Each row of a before or after table is a point. The points were changed in one or more steps. Then noise was added and the rows were shuffled. The steps act on columns, c1 being the first. What was done? A step turns or swaps two columns, mirrors them in a line or flattens them onto one, adds a multiple of one to another, or multiplies or shifts one. Angles are multiples of 10 degrees, from the lower column toward the higher: turns from -170 to 170, lines from 10 to 170 but not 90. Use the fewest steps. Two steps may share a column if one is a turn and the other turns, adds or multiplies; they go together, in the order done. Otherwise the lowest column goes first.
In the rows, 128 means zero.

Before (14 x 3):
[[ 94 106 105]
 [ 84 104  98]
 [ 69  95 121]
 [127 198 119]
 [119 203  94]
 [130  49 206]
 [120 168 133]
 [120  90 125]
 [112  57 146]
 [114 173 184]
 [150  49 160]
 [123  65 148]
 [182 189 165]
 [ 78 142 120]]
After (14 x 3):
[[102 106 116]
 [102 133 153]
 [ 72 111 104]
 [ 61 138 129]
 [ 91 153 156]
 [ 63  94 102]
 [166 165 184]
 [109 133 135]
 [ 93 105  99]
 [ 98 111 114]
 [ 95 169 189]
 [109 159 167]
 [123 109 100]
 [ 48 107 108]]
Steps: shift c1 by -20; flatten c2 and c3 onto the line at 50 degrees

Before (9 x 8):
[[161 150 164  84 208 157 124 113]
 [106 105 105  97 138 111 180 102]
 [208 194 185  68 184 100  79 113]
 [121 161  95 138 169  81 188 109]
 [145 128  87  87 130 190 117 162]
 [164 124 114 116 142 105 189 161]
 [ 78 128  92  74 137 156 182 169]
 [ 90 100 116 141 166  90 137 173]
 [101 132 173 118 127 197 107 167]]
After (9 x 8):
[[121 105 135  88 183  75 183 152]
 [ 97 180 136 119 169  86 127 101]
 [147 156  76  94 131 190 123 131]
 [ 95 170 132 174 130 204 120 131]
 [163 166 111 126 131  99 189 114]
 [159 120  90 167 215 159 127 148]
 [102 105  86 107 141 105 176 105]
 [ 77 173  71 101 136 146 191 129]
 [208 114  73 189 184 103  64 187]]
Steps: swap c2 and c8; mirror c3 and c4 in the line at 40 degrees; turn c6 and c7 by 10 degrees

Before (10 x 11):
[[122 121 165 121 145 109 147 151  39 122 112]
 [133  85 148 126 128 138 158 119 212 146 133]
 [129 114 123 119 109  72 100 131 143 138  88]
 [ 69  64 117 160 189 118  46 134 129 207 137]
 [ 72 102 163 159  88 113 130  64 152 152  99]
 [113  54  97 110 162 129 166 131 132 142 114]
 [131  80 137  60 132 164  24 127  72 140 183]
 [116 160 180  48 135  99 184 132 102 127  87]
 [127 112 136  84 171  91 142 124 105 199 164]
 [127 138 112 128 187 115 140  65 154 159  95]]
After (10 x 11):
[[122 199  91 119 109  95 139 148  66 107 115]
 [196  97 107  92 121 103 151  80 121 148 106]
 [ 96 107 147 135  86 102 160  56 158 134 121]
 [137  89 149 102  41 117 136 127  80 244 147]
 [126 143 100 191 131 180  67 127  51 209 137]
 [ 99 138 104 168  93  73 188 113  99 158 207]
 [129 167  52 186 118  80 162 134 130  86 115]
 [120  38 112 123 132 143 167 120 149 119 153]
 [139 106 124 138 143  41 116 130 124 156  81]
 [120  79 146 156  95 130 161 122  75 107 140]]
Steps: turn c1 and c5 by 140 degrees; add 0.3 times c1 to c8; turn c2 and c9 by 50 degrees; turn c3 and c4 by -160 degrees; multiply c6 by 1.6; turn c7 and c10 by -50 degrees; add 0.7 times c7 to c11

Before (10 x 18):
[[ 97 139 128 148 127 240  90 111 100 120 190 149  81 165  97 137 139  98]
 [140 141 129  89 113 161  76 141 116 107 152 145 184 141 118 112 165 130]
 [139 110 127 192  89 122 149 113 117 151  91 125 137 108 118 144 153 116]
 [174 136 117 150 132 122 121 102 133 124 123 128  84  85 113  96 142  99]
 [166  94 126 171  93 100 140  87 102 169 108 118  95 112 159 102 150 154]
 [146 113 107 209 140  91 129  99  80 156 138 103 116  90 121 108 159 124]
 [167 149 120  94 116 188  65 142 112 137 155 117 182 116  99 146 106 149]
 [132 185 163  99 125 163  50 148 109 126 152 149 165 164  69 160 126 167]
 [130  92 157 126 144 133 157  94 124 137 110  83 116  93 140 106 154 124]
 [122  97 128 175  80  94 117 112  64 136 128 120  90  96 110 124 123 105]]
After (10 x 18):
[[ 92 201 120 112  98 188 183 142 112  98 155 160 236 132 138 152 104 148]
 [134  87 128 125   8  94 143 113  64 110 128 129  53  67 135 125 122 105]
 [109 140 127 130  32 122 113 113 117 118  92 112 147  85 151 129 153 116]
 [135 127 130 164 126 240 143 111  99  98 191 169  34 140 121  97 139  99]
 [147  65 157  84 168 133 134  95 124 139 110  75 103 136 137 142 154 124]
 [132 129 117  95 139 122 134 101 133 114 122 133  40 100 125 183 142 100]
 [137 101 107 119 158  91 143  98  80 121 137 108 104  65 157 153 159 124]
 [100 230 162 146 119 163 174 148 110  70 152 195 203 170 126 116 127 168]
 [132  88 127 125  41 101 126  86 102 159 109 112  61 103 170 174 150 153]
 [136 129 128 102  91 160 157 141 117 118 152 175 240 202 107 145 164 130]]
Steps: turn c1 and c16 by 120 degrees; add -1.5 times c1 to c2; add -1 times c17 to c4; turn c4 and c14 by -60 degrees; multiply c5 by 2.5; mirror c7 and c12 in the line at 110 degrees; swap c10 and c15; multiply c13 by 2

Before (12 x 24):
[[131 105 146 125 117 138 110 137 118 155 129 148 102 168 118 116 143 120
  140 121 116 112  93 119]
 [ 92 108 119 141 157 133 134 136 157 132 117 139 139 157 111 171  89 149
   88 140 100 137 128 106]
 [135 112 128 132  97 125 123 153 125 129 108 114 136 135 160 157  88 100
  143 108 137 106 155 131]
 [ 95 159 134 106 150 117 159 118 164 138 129 101 157 144 114 117 141  90
   98 141 111 151 151  84]
 [112 147 165 111 139 117 110 107 151 163 127 147 102 143 132 131 139 112
  151 127 160 101 137  90]
 [111 134 126 113 115 137 139 144 101 130 128 147 124 148 164 162 107 149
  125 146 143 126  94  98]
 [104 138 145 113 147 134 136 141 105 120 109 128 145 117 138 169 125 145
  143 130 139 139 118 132]
 [137 140 117 130 127 117 141 136 128 149 118 144 104 109 168 119  80 154
  138 149 143 130 151 105]
 [127 111 153 128 108 118 106 142 105 134 132 149 135 131 109 126  87 130
  112 146 140 149 109 126]
 [131 163 124 146 149 110 105 100 107 131 167 144 137 153 144 167 137 151
  121 127 130 126 144  98]
 [140 124 120 171 146 145 133 109 115 151 109 124 125 111 105 119 139 122
   96 121 144 145 122 147]
 [117 149 133 155 118  98 161 134 138 154 142  88 122 151 159 120 129 125
  130 153 134 118 129 135]]
After (12 x 24):
[[136 142 109 131 143 151 142 137 128 148 128 144 108 110 168 118   6 155
  137 150 143 130 116 104]
 [132 139 119 145 137 153 106  99 106 132 181 143 148 152 143 167 150 151
  121 125 129 126 128  99]
 [127 111 161 128 110 124 106 143 105 134 121 151 122 131 110 125  25 129
  112 146 140 150 150 126]
 [130 106 155 124 135  98 109 138 118 154 119 148 102 168 117 116 167 120
  140 121 117 111 146 119]
 [114 138 137 114 122  99 139 146 101 129 122 146 118 148 165 162  77 150
  127 146 142 126 147 100]
 [116 142 131 154 125 154 161 134 139 154 145  88 117 151 159 120 130 125
  130 154 134 119 147 136]
 [111 150 163 110 153 142 110 108 150 164 127 147 115 143 131 131 155 113
  153 127 161 101 128  90]
 [104 154 147 115 132 116 137 141 103 120 105 127 153 117 139 169 119 145
  143 129 138 138 130 133]
 [ 94 161 127 106 127 153 159 119 164 138 129 101 163 144 112 116 162  90
   99 141 110 151 117  84]
 [135 121 121 132  99 147 123 153 127 128 106 115 115 133 161 157  27  99
  143 107 137 107 109 132]
 [140 131 123 171 144 112 134 109 116 150 113 126 138 112 106 119 155 121
   95 121 145 143 122 146]
 [ 93 123 118 140 144 124 135 137 156 134  93 140 154 158 111 170  30 148
   89 141  99 140 125 104]]
Steps: add 0.5 times c1 to c11; turn c2 and c11 by 30 degrees; add -0.3 times c23 to c3; turn c6 and c23 by -140 degrees; turn c5 and c13 by 40 degrees; multiply c17 by 2.5

Before (11 x 64):
[[ 96 121 137 121  64  93 119 197 138 192 120 174 147 114  90 141 103 132
  120 148 155  89 138 171 145 127  65  91 163  95 114 151  65 109 120 181
  132 132 118  48 126 156 127 153  66 106 156 193 151 123 211 168 106  69
  144 150 173 168 108 126 104 117 137  85]
 [ 58  85 113  92 180 204 115  46 123 137  83 127 123 175 124  79 142 191
   96  90  94 103 155 124 162 176  81  83 130 102 141 131 180 114 152 107
   98 164 121 117 152 122 189 123 145  94 166 181 106  53 102 120 152 126
  104 141  96 161 101 159 118 102 163 217]
 [118  90  91  95 164 179 118 104 133 169  70 126 124 189 146  66 103 231
  124 102 111 102 123 111 158 167  96  72 150 101 138 145 156  93 116 130
  137 118 133 126 105 110 207 102 169  93 185 117 123  74 105 108 159 122
   90 118 125 123 107 118  79 133 173 223]
 [134  70 189 174 124  85 113 130  74 172 124  94  50 110 102 115 165 152
  154 188 127  97 110 131 101 184 203 181 101 159  85 124 115 185 131 143
  112 113 134 197 133  78 144 148 128 135 103 148 114 166  79 123 152 130
   81  93 113  31 153 155 152 107 138 188]
 [142 167 193 113  58 115  69 219 180 165 111 188 132  80 105 114 112  56
  110 116 114  85 114 140 121 163  67 138 153 106 115 131  86 135 134 155
  141 105 146 100 113 158 121 145  78  92 174 149 179 118 171 127 126  83
   77 150 176 148  89 140 136 100 141  90]
 [132  92 128 108  44  73  92 135 173 165 112 168 133 106 108 134  96 108
  128  81 160  86 120 162 107 134  66 127 200  93 142 159  82  69 142 173
  145 121 148  99 135 146 154 189  80 108 140 187 162  97 175 133 125  61
  115 124 169 153 125 168 167 115 138 106]
 [103 101 205 165 110 138 107 130  52 154 158 109 121 108  95 103 170 121
  186 123 150 124  78 116 130 127 234 184 110 204 133 105 120 175 129 148
  114  67 122 130 142  70 150 141 136 140 127 105 109 148 118  83 127  87
   96  67 124  53 134 100 126 106 110 159]
 [148 104 206 106  85 103 106 207 150 185 148 159 172  85 112 102  78  98
  121 145 192 114  89 159 168 167  67 143 175  61 118 156 123  83 141 173
  110 106  98 129 141 172 137 139  64  86 140 166 135 108 161 143  99  75
  104 124 178 148 105 127 118  91 150 103]
 [ 94  84  61  58 149 162 110  73 153 127  58  99 154 194 157 135 159 218
   81 119  90 123 135 150 160 192 127 108 162 138 166 137 149 120 145  65
  106 186 126 123 108 109 204 126 144 123 188 124  65  79 110 127 149 129
  136 120 110 141 124 143 129 144 160 186]
 [117  97 189 194 110 120 119 140  89 198 158  61  69 113  98  95 155 150
  148 161 143 120  98 158 101 142 195 201 137 173 134 130 143 249 130 179
   88 143  73 142 128 117 183 156 167 131 127 121  87 223 130  91 155  81
   30  76 131  73 168 137 166 115  89 171]
 [128 119 204 167 123 112 121 106 102 136 150  47  69 113 118  86 174 104
  180 166  98 106  88 142  92 151 216 182 128 151 112 182 120 183 111 111
  111 103 113 127 139  71 184 161 103 144 145 120 134 153 132 113 154 135
   43 125 156  93 177 172 120 114 146 142]]
After (11 x 64):
[[131  93 128 107  43  74  94 135 173 165 110 167 132 106 108 134 160 107
  129  81 161  88 127 161 108 131  64 126 199  93 145 158  83 165 144 176
  144 121 149  98 174 146 153 190  80 107 140 188 161  75 176 136 124  60
  116 127 167 152 124 169 166 115 139 103]
 [117  97 189 196 111 119 119 141  91 198 158  61  69 111  96  95  75 153
  150 164 141 119  95 158 102 143 195 200 137 172 135 129 143  36 131 178
   90 143  74 140  63 117 184 156 168 131 127 120  86 202 130 127 156  83
   29 106 130  73 167 136 164 115  88 172]
 [ 93  85  63  60 149 161 109  72 152 126  57  98 154 195 157 135 129 217
   79 120  90 124 132 152 160 191 129 109 161 137 167 137 150 150 145  66
  106 186 123 122  98 108 204 127 143 123 187 124  64  63 110 124 148 130
  136 125 110 142 123 143 128 143 161 188]
 [ 97 121 139 120  65  96 117 197 138 192 120 174 146 114  92 143 149 132
  120 147 157  89 153 170 145 126  65  91 163  94 113 152  66 131 118 183
  132 131 117  49 150 155 126 153  65 107 156 189 152  92 211 144 105  69
  144 135 173 167 108 128 105 118 137  84]
 [142 167 193 112  58 114  70 216 179 165 113 187 132  79 105 115 146  56
  111 117 115  83 123 140 120 163  67 139 154 106 114 130  85 114 134 156
  142 105 142  97 128 158 121 146  79  92 172 150 179 109 170 141 126  82
   77 136 176 148  88 140 135  98 142  90]
 [127 116 203 165 124 115 122 106 102 136 150  48  70 111 114  84  76 104
  179 166  97 107 102 143  91 152 217 182 129 150 111 179 120 104 113 112
  111 102 113 126  86  70 184 162 103 143 145 121 133 143 131 147 154 135
   43 128 155  93 176 172 122 113 147 140]
 [119  91  91  95 163 179 119 104 133 168  72 125 124 189 145  65 169 232
  124 101 111 104 116 109 158 166  96  74 150 100 137 144 155 147 118 130
  136 117 133 127 143 107 207 101 167  95 184 115 121  87 105 118 159 123
   89 123 125 122 108 117  79 133 171 222]
 [151 104 207 106  84 106 109 208 150 186 148 160 172  85 113 103 160  99
  122 145 191 113 117 160 167 168  67 146 177  59 117 156 121 142 141 171
  110 107  97 128 186 171 136 140  62  85 140 166 134  85 161 168 101  76
  103 128 180 148 105 127 118  92 148 102]
 [134  71 189 174 124  85 114 128  77 172 126  92  51 109 102 116  85 150
  154 188 126  97 117 131 102 185 203 180 101 159  84 123 113  99 131 142
  112 114 135 197  86  78 143 149 128 137 105 147 114 163  80 139 152 130
   80 115 116  30 150 155 153 108 139 189]
 [103 100 203 166 110 138 107 128  54 156 158 109 121 106  94 101  81 120
  187 123 149 124  81 117 129 128 235 183 110 205 133 104 120 109 132 148
  112  66 122 130  92  70 150 141 134 139 128 103 108 155 117 138 127  86
   96 104 126  53 134 100 125 106 110 158]
 [ 60  85 113  94 178 204 116  48 124 137  82 126 123 174 124  78 106 193
   95  90  92 102 134 125 163 174  80  83 129 102 142 133 181 147 151 107
  100 165 122 116 140 123 188 123 146  94 167 180 107  55 101 103 150 127
  105 134  97 161 100 161 118 102 163 217]]
Steps: turn c17 and c34 by 150 degrees; turn c17 and c41 by 50 degrees; turn c23 and c52 by -50 degrees; multiply c23 by 0.7; add -0.7 times c24 to c50; multiply c56 by 0.4
